Each row is a point. Each copy is the shape, with its points in the same order, turned, moved and blurred by noise. Is it also mirrored, or only turned?

Shape:
[[ 55.7  10.4]
 [ -0.3  15.4]
 [  4.3 -13.6]
 [  2.9  -3.8]
 [  0.3   6.5]
 [  0.4 -29.4]
 [  3.7  11.8]
 [  5.1  16.2]]
Copy 1, 8 rows:
[[ 60.9 -25.5]
 [ 16.5   9.9]
 [  4.9 -17.7]
 [  8.2  -7.2]
 [ 12.1   2.0]
 [ -6.4 -28.9]
 [ 17.1   5.6]
 [ 22.9   8.5]]
Copy 1 is: only turned
Copy 2, 8 rows:
[[ 26.0 -47.9]
 [-14.1 -11.2]
 [ 13.9   8.5]
 [  0.6   2.1]
 [ -8.7  -2.2]
 [ 19.7  14.7]
 [ -7.4  -9.0]
 [-12.5  -8.5]]
Copy 2 is: mirrored
Copy 3 (8 x 2):
[[-53.5   4.8]
 [  0.3  18.6]
 [  1.1 -11.3]
 [  0.7  -3.0]
 [  2.5  10.1]
 [  6.7 -26.5]
 [ -2.1  11.5]
 [ -5.1  17.5]]
Copy 3 is: mirrored
Copy 4 (8 x 2):
[[ 57.6 -19.2]
 [ 15.2  16.1]
 [  1.9 -13.0]
 [  7.2   0.5]
 [ 11.1   7.1]
 [ -7.9 -23.9]
 [ 12.1  14.1]
 [ 17.9  15.0]]
Copy 4 is: only turned

Shape (9 x 3):
[[-16.0   5.6  -1.1]
 [  0.3  12.2 -14.5]
 [ 25.3   1.6 -12.9]
 [ -3.8  -6.4 -21.7]
 [ 44.8 -30.7   2.2]
 [ -2.6  10.3  -1.4]
 [  0.1  29.8  36.9]
 [-20.4  15.4  12.0]
 [-19.7 -14.8  -7.5]]
Copy 1:
[[  3.6 -11.8  26.1]
 [-13.0   1.7  25.7]
 [-20.2  16.5   3.0]
 [  3.4  15.0  23.8]
 [ -6.2  25.6 -33.9]
 [ -8.1  -7.7  18.0]
 [-20.3 -45.9   3.7]
 [  0.1 -27.6  25.5]
 [ 22.2   0.6  22.6]]
Copy 1 is: mirrored
Copy 2, 9 rows:
[[ -8.8  16.5  16.1]
 [-21.4   3.0   3.7]
 [-16.6 -11.4 -17.7]
 [ -9.0 -15.5   9.4]
 [ 11.0 -27.1 -39.6]
 [-17.0   6.6   3.5]
 [ -9.6  51.3 -15.8]
 [-11.0  34.6  11.3]
 [  5.5   2.9  21.0]]
Copy 2 is: only turned
Copy 3:
[[ -7.4  14.2 -13.4]
 [  1.2   7.6   7.0]
 [  5.3 -16.8  17.9]
 [-21.2   7.3  11.5]
 [-12.6 -49.9   6.1]
 [  1.0   7.7  -5.0]
 [ 26.5   2.5 -34.7]
 [  2.0  19.0 -19.5]
 [-28.6   8.1  -6.8]]
Copy 3 is: mirrored
Copy 4:
[[ -0.4  19.6   2.3]
 [  9.2   6.9 -18.8]
 [  7.8 -24.4 -15.7]
 [-14.4   1.3 -23.9]
 [-18.6 -50.1  -0.8]
 [  7.8   2.8  -6.8]
 [ 32.8   2.7  32.2]
 [ 13.5  24.2   7.5]
 [-20.6  19.6  -3.9]]
Copy 4 is: only turned

Shape:
[[-25.1  10.3 -33.7  10.2  26.3  36.9]
 [-29.9  18.8 -22.9 -22.2 -23.0  -9.5]
 [ 13.6  27.3  20.1  22.2   3.9  11.4]
 [-21.9  -0.4 -12.9 -26.5 -14.2 -19.9]
 [ -6.9  24.3 -19.2   5.0  -7.8   8.4]
 [-17.4  13.2  -9.6 -20.8  10.5  14.8]
 [ 26.4  21.9  15.3 -12.9  10.6 -11.6]
 [-21.1  -1.1  20.3   6.1   0.9  33.0]
 [ 16.6  16.6 -13.4 -15.9   3.3  15.2]
 [  9.2 -20.2 -11.3  -1.2 -21.3 -20.4]]
Copy 1, 10 rows:
[[  7.7 -22.9  20.3 -52.0  26.0 -21.1]
 [ -2.4  38.2  24.9 -30.2  -3.5  -6.4]
 [ 17.3   1.3  -4.4  12.1  36.6 -26.0]
 [ -0.6  35.1   8.6 -25.5 -20.3   0.6]
 [  4.2  15.1  17.3 -22.1  23.5  -4.8]
 [  0.4  -1.3  24.4 -23.2  -4.4 -22.9]
 [ 17.3   1.6   6.5  26.5   1.5  -2.5]
 [ -7.0  -4.1  -9.8 -18.7  16.3 -47.7]
 [ -7.3  -7.3  21.1   3.7  11.2  -1.1]
 [ -2.1  19.5 -20.8 -14.4  -2.8  20.3]]
Copy 1 is: only turned
Copy 2 (10 x 6):
[[ 31.9  36.6  -3.7  20.6 -14.4 -35.8]
 [ -3.7  -3.6  39.2  -1.1   7.9 -33.1]
 [ 15.5 -19.4 -29.1 -20.7 -13.8  -5.9]
 [-25.2  -7.8  30.3   8.2   2.8 -25.4]
 [ 11.6   4.3  10.4 -15.3  -4.0 -23.1]
 [  5.0   4.1   8.2  19.7  10.0 -19.6]
 [-16.5 -20.6 -27.6 -13.6  15.2  -8.9]
 [ 25.3  -9.4  -3.5  24.4 -22.8   6.0]
 [  1.4  10.8  -8.0  -8.4  18.1  -7.1]
 [-35.7   3.2  10.8 -15.9 -17.8  -2.4]]
Copy 2 is: only turned

Shape, 15 rows:
[[ -0.3 -18.9  16.0  -2.3  -9.1 -12.7 -10.9   8.9  -5.5]
 [ -0.4  -6.6   2.0 -17.8  11.2  -4.3  -8.4  -0.8  21.2]
 [-15.0 -23.5  13.0 -28.4  12.4  23.9  -2.9   2.2  15.8]
 [ -8.2  -8.4  -5.5  17.1 -27.6  14.2  19.2  -3.4  -8.6]
 [ 56.0   4.6 -26.2  -5.8 -10.3  39.0 -19.0  35.0   4.5]
 [ 31.0 -19.1 -39.1  -5.2  20.8  46.5 -26.3  34.5  35.7]
 [ 11.7   4.8 -37.5  17.6  -2.3  17.5  15.9  34.8 -26.3]
 [-15.5 -16.8  33.0 -13.4   1.1 -13.0 -20.2 -31.9  -1.2]
 [ 10.8 -26.4  25.8  -8.1   9.0  -0.3   0.1 -25.2  -1.4]
 [ -1.3   6.1   7.9  -0.2   5.4  -7.1  -6.1 -21.2  17.3]
 [  2.3  -4.5 -37.0  -6.0 -35.3   8.1  10.4   0.8 -24.2]
 [  0.7  -5.1  18.2 -16.0  -9.6  -8.9  26.3 -11.1  -1.3]
 [-11.3 -11.3  12.3 -19.7 -16.9 -15.5   9.6  -3.7  -8.2]
 [  5.2 -15.9   4.5 -24.0  24.5   3.2 -11.1 -17.9  -0.1]
 [ -1.9  17.1 -11.5  -3.8 -17.2  31.5   3.7  19.8 -23.6]]
Copy 1:
[[ -5.2   1.2  -5.0   6.5  23.3   5.5 -20.9   7.8  -2.5]
 [ -8.6 -26.3  -6.6  16.3   7.0  -2.8   6.4   3.8 -10.4]
 [-32.0 -38.3  -8.9   0.6   2.8  10.4   4.6   9.9  15.9]
 [ 23.4   7.9 -13.6  -7.7 -17.0   7.0 -15.0  13.2  22.0]
 [-17.4 -12.1  -7.8  50.1 -43.4 -33.3 -28.2  44.1  -6.3]
 [-30.5 -56.4   7.9  31.0 -45.5 -37.6 -29.3  18.2  -7.5]
 [  4.1  20.1 -12.1   8.8 -36.8 -44.8 -17.5  10.3  20.5]
 [-10.2  -4.5   8.8  -4.0  32.0  36.5   4.8   5.5 -18.3]
 [-16.3 -11.7 -17.9 -12.3  16.0  21.8  -7.1  19.8 -23.9]
 [ 10.4 -15.5   2.0   2.4   8.7  10.6  16.3  13.9 -17.5]
 [  7.1  24.5 -15.2  18.6 -39.5   8.2 -11.7  -6.3  15.5]
 [  5.3   0.1 -36.8   3.5  12.5  15.1   4.6  11.6   5.1]
 [ -1.8   7.4 -23.4   8.5  18.1  17.4  -2.0  -4.2   7.1]
 [-32.1 -13.8  -8.0   0.8   2.7   9.0  10.5   5.8 -19.1]
 [ -6.1  17.4  -2.7  22.5 -24.0 -11.9  -1.4  26.7  29.3]]
Copy 1 is: only turned
Copy 2, 15 rows:
[[ 21.2 -10.9  -2.1  -2.7   3.6  -9.7  12.5 -19.9  -2.3]
 [  8.1   3.3   6.5   6.8 -15.1  -6.1 -11.6  -0.1  11.7]
 [ 11.5  -4.1  -9.1 -20.6 -18.9   4.4 -26.8  -1.6   3.1]
 [  9.7   7.0 -31.3  -9.9  22.2  24.0  21.0 -14.6   8.7]
 [-53.0  25.7   0.7  16.5   6.6   5.6 -12.7 -53.0 -16.4]
 [-53.3   3.9  19.0   4.7 -11.1  21.9 -36.1 -43.3  14.0]
 [-49.9  -0.3 -20.9 -10.9  34.9   3.1  21.1 -21.1  10.7]
 [ 50.7  -8.8   2.3  10.3  -5.5  -5.0  -6.0  14.8 -12.0]
 [ 31.6  12.3  12.9 -14.4   7.2   0.7  -5.9   0.6 -13.3]
 [ 16.1  14.5   0.4  16.3 -10.3   5.9   5.9  13.4   5.7]
 [ -9.8  10.3 -41.5   6.7  42.5  -3.5   2.9 -20.9  12.2]
 [ 22.7  25.2 -20.8 -15.4   4.5 -12.2  12.1   4.1   2.3]
 [ 24.8   5.1 -23.4  -7.5   4.3 -20.3   5.5  -3.7   4.1]
 [  9.1   3.6  10.1  -2.3   3.0  -5.5 -23.0  16.8  -5.2]
 [-27.1   2.5 -45.2   0.0  12.8   7.5   9.5 -15.9 -13.2]]
Copy 2 is: mirrored

Shape:
[[-27.3 -10.6  -9.8 -16.4   1.3   4.8  12.1 -12.0  28.7  11.8  53.2 -14.3]
 [-44.4 -31.0  -2.8  22.2   0.5  27.9  15.2 -14.2  18.3   6.7  27.2 -17.3]
 [  7.1   7.0 -12.3  -1.4  -7.7  -0.8  -3.9  20.2  -5.8   2.2 -33.2  -9.7]
 [ -7.1  -5.0   3.8  26.0   6.1  -1.5  23.0 -27.8   0.9  -2.2  34.0 -23.7]
 [ 17.4  14.4 -12.1   0.2  -9.5  28.0 -22.2  -0.4 -19.1  -4.0  -9.1  24.9]
 [-18.7  -8.5 -21.7   1.9   1.8  33.8  14.6  -3.4   4.1  13.3  34.3 -32.6]
 [ 13.0   5.8 -22.1  -6.1  37.6  12.7  -5.7  14.3 -26.8   2.8  -6.0   2.3]
 [  8.9  -8.8 -14.7  -1.9  21.9  10.0  -5.6  13.1 -20.0 -11.3 -12.5  32.7]
 [  7.8 -27.0  15.8  -3.2   7.8  19.3 -18.9   4.3  -2.4   3.8  23.7 -22.8]
 [ 25.5   5.2   0.8  -1.0  30.5  21.2  -5.6  21.8   9.6  -0.5 -32.7  20.4]
 [-14.3  -2.3  11.2  -4.8  -5.2   4.4  11.2  21.1   6.0  -6.7  28.2  -4.4]
 [-14.1  -1.6  -9.7  -7.4  17.6  -2.8 -29.3  16.6 -14.3 -23.3 -24.1   3.4]
 [-26.8   4.5  -8.9  15.6  17.5   8.5 -14.2 -24.0  29.1  19.8  38.8 -18.3]
 [-33.4   5.6   4.7 -16.3  15.1  30.8  14.0 -39.3  22.0 -13.2  29.0 -29.7]
 [ 18.1 -20.3 -13.1 -23.1   6.7  -3.4  -9.0  -1.8 -12.5   5.9 -32.0  16.4]
 [ -1.5  13.8  14.0 -15.2  15.7  10.3  -9.4  13.3 -37.3  25.2 -33.6  23.8]]
Copy 1, 16 rows:
[[  0.2 -21.6  14.8  -4.6 -26.2  19.5   6.4  13.2  17.6 -34.4  18.0  39.5]
 [-14.5 -15.2  27.1   0.5 -28.9   8.1 -16.8 -28.9  34.5 -28.2   9.5  31.7]
 [-20.6  20.6 -26.2   1.5  -4.1   1.9 -24.3  -7.8  -8.3  17.4 -10.1  -8.2]
 [ -7.2 -25.9  -5.1  -7.0 -21.9  -3.2  12.8 -18.8  43.9  -7.5  23.3  10.2]
 [ -8.7  -1.6   6.0  -5.5 -12.9 -30.7  -0.1 -11.0 -31.3  15.4 -19.3 -11.2]
 [-28.1  -9.2  14.8   9.5 -39.4  12.6   0.2 -13.4  12.2 -15.5  18.2  26.2]
 [-14.9  20.6  -4.2   3.6   0.3   7.9  28.8 -24.2 -21.4  14.7   1.3  -9.5]
 [ 10.4  11.7   5.2  -9.5   8.8  -2.3   4.0 -33.2 -29.0  16.3 -13.6  -6.8]
 [  1.5  16.9   9.6  -4.9 -23.1 -14.6  -3.7 -12.7   2.3 -23.0  32.8  -6.1]
 [ -7.6  13.6 -16.6 -25.0  -4.2   9.2  -4.0 -28.9 -36.0  -3.2 -17.5 -29.7]
 [ 23.2  -2.3 -11.2   1.1 -33.1   4.0  -7.6  -9.2   2.1 -12.6   8.8  23.2]
 [ 11.0  27.7   3.3  18.7  11.3   5.8  -8.8 -15.9  -8.9   5.6 -16.8 -20.4]
 [-20.7 -19.6   7.4   2.7  -9.4  -2.3  14.9   2.2  27.2 -48.9   3.8  21.5]
 [ -4.8 -17.6  29.4   2.5 -45.9  23.2   9.3   6.5  35.4 -31.7  -2.7  -4.2]
 [ -5.7  21.2   6.3 -28.3  14.3   3.3 -12.0  -0.7 -18.3  25.8  -5.1 -16.3]
 [ -4.5  53.7  -5.3 -29.8  -8.0 -15.5  12.5 -12.5 -14.3  18.3 -35.6  -2.9]]
Copy 1 is: only turned
Copy 2:
[[-27.8  -2.4  29.9  18.5 -34.3   6.8 -25.1  -5.1 -39.4 -17.7 -35.3  11.5]
 [-39.4  11.8  47.1   9.2 -20.0   4.6 -21.1  24.3 -23.2 -25.1 -19.8 -20.9]
 [ 10.7   2.3  -0.7   7.5  21.7 -23.7  -0.9   8.6  -3.1   6.5  15.4   8.2]
 [-42.1  13.9  25.0   7.5 -11.3  26.8 -24.8  -8.4   2.6 -20.4  -3.7   6.9]
 [ 15.1   8.6  -9.2 -24.5  -7.4 -26.1  13.1  -7.9  15.0  -7.5  -7.4 -10.1]
 [-32.5  28.8  31.4  -1.2 -23.3 -11.9 -23.6  15.5 -25.4 -16.8 -20.2  16.1]
 [ -3.1  30.0 -21.0  15.6  -4.3 -19.9  14.6  13.4  12.3  -1.0 -15.0  17.7]
 [  8.7   5.1 -27.3  11.9 -11.4 -12.9  16.7  16.7  16.9 -11.9 -10.2 -11.0]
 [  0.0  34.2   6.6  -0.8   7.7  15.8 -19.5   6.4 -20.5 -11.3 -33.1  -3.9]
 [  4.1   3.0 -30.0   4.0   2.9 -14.3  11.5  20.5   7.7  36.6  -7.1 -11.3]
 [-22.5  -6.3  -4.6   5.7   1.9   3.0 -15.4   3.9 -32.0 -24.7 -16.3   1.7]
 [ 10.7  17.2 -14.7  32.4  14.1 -28.6  13.7  -4.7   0.5 -13.4  -2.9 -19.8]
 [-40.3   7.0  43.4  17.7 -14.2  -2.4 -13.8 -17.6 -11.6   1.6 -44.0  -0.5]
 [-46.8  27.9  29.9  13.3 -40.1   7.1  -7.9 -19.4 -41.0  -3.2  -7.2 -12.7]
 [ 38.6   6.0  -4.0  18.4  -6.7  -0.3  19.3  14.6   3.2   5.7   3.2   3.5]
 [  7.8   8.2 -15.1  -4.3  14.8  -9.9  57.6  13.3  -1.1  -1.9  -0.8   8.6]]
Copy 2 is: only turned
